Each wall is flat, endless, passes through zero and stands at right angles to its row. A trip goes straight from one point to another. Which walls does it cross, in order?
In the rows, 128 means zero.

Walls:
(1): [137 150  97]
(2): [132 130 175]
(3): [144 118 134]
(4): [146 104 104]
(5): [114 173 114]
(6): [142 158 167]
(7): [165 141  75]
(8): [133 142 145]
(9): [107  99 137]
Trips:
[116  86  72] to [137  64 133] => 3, 1, 7, 2
[101 112 147] to [172  95 119] => 3, 4, 7, 2, 9

Walls:
(1): [109 127 138  77 143 105 141 136 110]
(2): [153 140 115 120 100 111  84 162 186]
(3): [132 111 138 121  78  82  85 111 159]
(4): [152 141 132 157 151  79 141  94 141]
(5): [116 159 139 146  74 126 114 136  52]
(6): [ 78  67 161 108 184 107 100  99  98]
(7): [111 114 126 136 107 122 169 102 152]
(8): [122 120 134 142 220 136 128 111 154]
(9): [152  96 103 160  93 110  86  99 133]
Trips:
[137 128 133 128  92 128 175 106 153] to [ 99 133 117 100 137 140 143 119 122] => 9, 1, 3, 4, 6, 8
[136 140  83 108 130 132 142 122 132] to [132  87 138 131 155 163 157 114 103] => 2, 8, 6

Walls:
(1): [128 162 146  71 105 111 106  71 124 116 113 182 134 119]
(2): [106 137 169  84 138 136 160 122 109 127 140 118 130 117]
(3): [158 125 120 129 125 133 138  96 151 105 111 173  88 128]
(4): [126  94  64 122 137 185 149 163 129  82 129 133 149 110]
(5): [179 116 145 154 136 129 119 104 133 187 132 153 144 143]
(6): [188 118 138 164 166  71 117  70 104 128 158 143 115 108]
Trips:
[127 126 161 112  86 130 176 110 110 104 155 157 135 146] to [ 80 156 122 127 102 109 152 142 135  76 143 145 147 108] => 4, 3
[117 161 126 147  98 105 158 150 138 105 141 162 111 123] to [126 133 146 154 178 181  91  85  71 170 151 168 138 109] => 6, 5, 2, 3
[ 90 138 140 119 113 107 148  80 114  78 170 119 165 156] to [ 97 142 107 100 135 109 178 135 174 146  64 118 165 112] => 6, 4
[128 129 128  99 137 111 129 103 178  80 145 111 137  94] to [182 107 115 145 118 140 156 171 101  75 109 116 160 123] => 1, 2, 6, 3
[106 104 134 120 118 132 130 145 117 125 139  86  99 138] to [ 88 115 180  79 118  61 141 119 137 118 151 117  93 132] => 4, 1, 6

Walls:
(1): [137 134 169  87 121 131 126 148 116 107 147 109 137 182 132  80 159 129
 114 165 112 144  98 127]
(2): [ 99 158  71  98 103 171  71 139 126 154  94  93 152 108 164 114 170 113
  99 134 166  51 157 111]
(3): [ 91 161 115 104 154 170 127 174 108 124 103 113 108 112 163 164 121 121
  99  93 122 132 124 140]
(4): [220 162 122 187 166  88 111 137 136 103 107 121 103 139 182 144 133 197
 124 130 159 123 123 142]
(5): [119 105 148 127 101 111 118 162 144  98 130 140  89  98 132 115 128  97
 176 146  89 154 139  89]
Trips:
[145 143  97 158 117 116 120 102 127 118 134 169 116  91 159  93 143  75
  98 117 112 138 135 125] to [123 130  91 146 153 115 200 121 159 107 121 164 129  79 111  87 134 177
 167 123 103 157 116 113] => 2
[145 119 120 146 195 106 116 114 141  91 112 118 180 113 139 137  98  84
 187 185 122 158 128 146] to [119 108 120 146 142 139 158 120 109 193 130 153  92 120 150 142  97 152
 113 131 148 129 144 145] => 5, 3
[111 125 168 187 121 163 148  86 113 170 131 128 120 122 207 161 140 153
 125 130 129 119 202 159] to [119 149 145 160 103 123 168 138 188 107 124 165 144 114 144 172 143 108
  84 141 193 146 109 124] => 2
[133 131  81 110 137 157 138 138  94  94 120 112 156 129 134 185 147 153
 157 104 135 134 169  98] to [123 149 125 136  77 151 140 196 134 142 154 100 117  94 132 100 104 129
  91 120  95 133 149  89] => 5, 4, 1
[103  82 115 127  97 139 132 185 114 134 101 139 114 136 112 108 163 133
 189 136 123 168 149 140] to [119 149 145 147 172 169 145  50 143 160 118  98 167 100 109 182 154 110
 125 122 112  94 113 163] => 1, 3, 2, 5

Walls:
(1): [122 163 151  86 112 128 176  96 101 102 129 108 137 107 152 115 138 158
 172 138 125 125  90 112 118  69 162 134 151 146 114 159 165 182 153 110
 125 152 157 154 140 101 104  98  92 132  81 114]
(2): [126 121 125 187 120 154 145 146 125 132  94  85  78 143 115 162 121 166
 138 165 175 136 170 106 126 131 100 128 139 148 154 106 126  95 140 132
 148 131 143 130 122 144  97 134 150 143 141  94]
(3): [ 75 150 132 144 116  92 108  98 151  89 169 188 111  71 119 116 136 138
 128 150 132 130 121 129 131 125 133 118  71 101 154  84 125 137 141 102
 105 111  85 143 152 148 119 144  53 146 144  77]
(4): [131 182 114 160 181  91 104 156 152 143 134 158 123 138 133 144  55  86
 165 113 131 113 120 192  55 157 148 120 119  95 117 136 108 124 116 105
  61 181 104 109 118 147 114 130 146  83 156 159]
(5): [ 73 148 182 145 149 171 122 117  92 140 146 131 127 110 143  96 133  65
 110 108 170 112 110 149 144 135 148 119 119 116 111  77 129 107 104 121
 106  95 107 171 176 126  74 131 145 103 158 102]
(6): [131 147 117 134 138 125 108 166  92 100 184 172 116 180 110 136 172 120
 157 191 122 143  88 124  74 167 134 146 100  65 149  87 129 152  70  99
  94 148 144 121 138 141 138 148 112 113 124 141]
(7): [ 92 110 170 101 156 139 154 153 132 100 111 115 127 106 109 115  72  88
 162  97 111 147  83 150 139 176 138 130 122 152 115 146 147 148 143 183
  82 133 151 145 118 132 155  94 110 142 122 151]
Trips:
[190 154 127 134 133  83 180 166 126 150 160 166 156 148 141 152 155  89
  93 135 114 132 171 166 125 111 160 130 128 107 129 106 108 128 105 129
 162 113 225 163 114 116 127  97 115 129 146 121] to [143 144 115 183 141 139 138 126 140 120 152 135 112 159 113  76 101 169
 127 131 149 190 147 165 153 114 140  94 135  81 145 103 116 160 100 112
 133 110 166 135 152 140 106 153 133 104 124 125] => 5, 2, 3
[126  93 116  97 169  67 125 157 116  99 139 105  94 147  98 115 139 151
 161 125 164 187 112 109 110 121 130 102 130 118 112 176 101 118  95 141
 149 163 141 145 111 128 145 120 137  76 137 109] to [ 97 136 181 139 168 138 174 124 134  99 124 123 148 141  97 151 142 110
  71  81  80  78  86 152 119 171 171 164 172  93  96 176 130 126 145 135
 127 117 145 135 133 124 138 121 126 118 163 107] => 2, 5, 6
[146 100 139  99 123 119 135 104 125 126  98  64 126 119 172 119 155 166
 169 134 128 168  90 142 121 161 164  77 128 100 146 151  78 147 125 183
 117 140 152 169 115 121 151 175  85 132 106 111] to [117 106 151 137 188 138 114 176 134 147 168 124 129 167 129 141 109 153
 127 111 120 104 115  84  49 123 114  83  68  95 155 101 139 125  85 191
 125  90 129 125 133 158 128 125 118 112 138 152] => 4, 1, 3, 5, 2
[130 131 131 167 155 103  92 134  75  91 135 113 143  77 125  94 151 162
  74 147 125 108 126 165 139 124 148 198 166 137 166 103 121 114 179 151
 140 120 117 137 114 145 171 116 112 153 134 136] to [156 126 122 121 139 141 111 128  74 109 131 146 158 143 131 125 121 129
 133 132  97 167 127 130 110 122 133 127 155 121 186  83 126  98 128 140
 150 114  74  56  96 119 129 118  67 128 139 122] => 2, 6
[116 121 114 143 131 132 126 108 163 164 147 109 160 154 114 151 128 159
 100 179 133 104 147 128  91 131 103  81 120 118 127 135 198 137 117 146
  62 108  89 148 122  86 148 133 115 122 150 161] to [166 136 152 113 154 133  72 160  73 149 138 101 162 136 118 190 144 111
 140 151  70 170 151 123  79 144 120 131 134 181 126  70 142 115 112 100
 165 140  88 102 148 115 167 205  96 131 102 143] => 3

Walls:
(1): [120 120 108 125 147 127 101 112  75 103 148 148  76 119 119 137 112 114
 128 137 159 150 140 161 127 149 100 131 167 101  96 117  96 117 122 107
 107 168 136 120 135 133  95 152 100 112 148 111]
(2): [ 95 148 142  71 149 172 186 172 107 108  96 114 124  74 124 131  92 161
 114 126 139 119 101  86 164 131 103 116 122 155 162 138 117 160  74 119
 132  99 134 154  70  87 144 138 167 108 127  80]
(3): [132 123 165 116 131 122 120 182 166 102 115 141 120  94 143 134  67 113
  49 121 106  89 120 111 134 111 128 157 100 144 101 178  89 131 112 218
 113 123 122 150  91 170 101 123 132 157 149 159]
(4): [137 133 116 138 126 108  90 109 133 108 145 114  83 112 127  87 161 161
 155 168 124 136  73 149 129 119  97 141 108 111 101 158  77 104 184 158
 156 136 144 102 142  95 130  75 128 131 112  86]
(5): [136 133 175 131 189 147 153 115 114 150 130 136 102 131 134 115 137  79
 139 146 123 134 142 158  98 139 112 136  86 129 130 147 184 135  76 143
 108 135 125 110 179 144 170 156 106 141 160 150]
(6): [156 139 104 159 132 112 129 138 152 125 133 152 166 134 102 141 101  98
 104 124  82 107 127 134 126 166 124 168  66 136 168 133 162 145 140 130
 169 153  69 119  99 111 101 132 119 130  80 164]
Trips:
[100 201  84 109 130 105 111 173 101 145 138 144 119 136 121 111 190 145
 106 120 163 162 145 106 171 117 157 135 121 128 121 112 103 139 115  74
 139 110 137  75 121 100 126 142 149 146 142  67] to [ 91 130 121 110  92 120 132 123 135 100 145 188 138  76 160 111 108 166
 171 148 154 110 126 133 138  87  87  99 105  94 116 160 114 147 112 107
 144 145 136 122 127 111 102  96 167  93 144 135] => 3
[103 111  94 119 196 139  59 120 145 112 169 143  87 148 126 151 136  78
 144 138 121 167 118 173 170 158 146  94 149 170 123 114 125 150 142  85
 155 161 141 144 114 111 170 140  96 144 104 154] to [142  98 122  70 136  96 151 130  91 146  97 125  91 119 112 168 126 135
 139 163 132  77 134  75 141 188 134 111 154 127 102 150 107 154 173 166
 157 186 119 141 115 162 156 135 130  79  86 132] => 5, 2, 3
[105 204  72 127 191 187 164 113 148  90 157 156 172 102 151 165 140 102
 150 116 195 150 128 132  51 110  98 108 154 132 150 105 120 121 136 168
 122 155 113 122 135 163 122 120 162 115 124 127] to [143 122 137 100 102 142 143 139 204 115  76 168 106 118 136 109 114 128
 127 150 122 128 165 163 121 125 142 125 118 161 155 124  93 138 122 103
 116 176 138 105 120 127 127 198  96 137 113 163] => 6, 3, 2
[181 155 136 118 163  75 114 102 148 115 107 116 136 162 115 105 125 125
 101  88  90 100  93 128 145 155 125 102 185 123  94 116 115 185 124 178
 160  49 166 110 189 141  92  90 125 145 101 143] to [145 126  73 148 161 141  92 109 110 106  93 100 127 183 130 104 123 150
 120 140 109 137 107 105 158 125  81 125 153 117 163 147 150 126 123 134
 124 144 100  97 118 120 109 114 153 127 123 113] => 6, 3, 1, 2
[152 108 134 144  92 162 113 141 124  68 152  95 116 155  87 101 139 111
 135 111 162 135 139 172 142 145  98  99 124 133 143  96 183 136 111  69
 141  98 137 139 138 170 161  97 115 157 151 166] to [154 118 129 118 128 106 110 149 124 158 154 167 101 157 124 148 140 142
 168 134  80 132 150 139 100 173 156 108  84 141 119 171 134 101 127 168
 124 121 111  54 106 188 162 110 160 140 137 108] => 1, 6, 4, 3
[ 94  94  87 132 146 128 129 138 128 140 167 151 145 110 153 150 179 164
 109 142 185 198 153  94  66 126 151 133 151 102 140  77 103 132 122 113
 124 175 121 127 120 165 118 152 113 163 105 116] to [112 147 113 109  67 145 139  70 128 122 146 167 133 136 107  92 119 127
 147 152 138 159 125 109  73 172 135 169 142 104 154 105 119 105 167 168
 110 153 166 134 158  90 134 136 167 133 137 113] => 4
[128 148  96 115 118 108 135 137 145 156 175 132 122 115 132 168 112 108
 123 119 114 106 146 126 168 141 117 141 124 171 130 133 127 176  90 134
 143 117 126 163 138 126 110  63 118 141 107 102] to [148 121 102 114 126 158 153 117 140 119 130  82 145 106 121 153 140 155
 101 131 106 163 120 143 141 138 101  72 109 164 114 115 199 126 169 140
 109 117 117 160 141 143 170 166 166 121 151 100] => 3, 5, 6
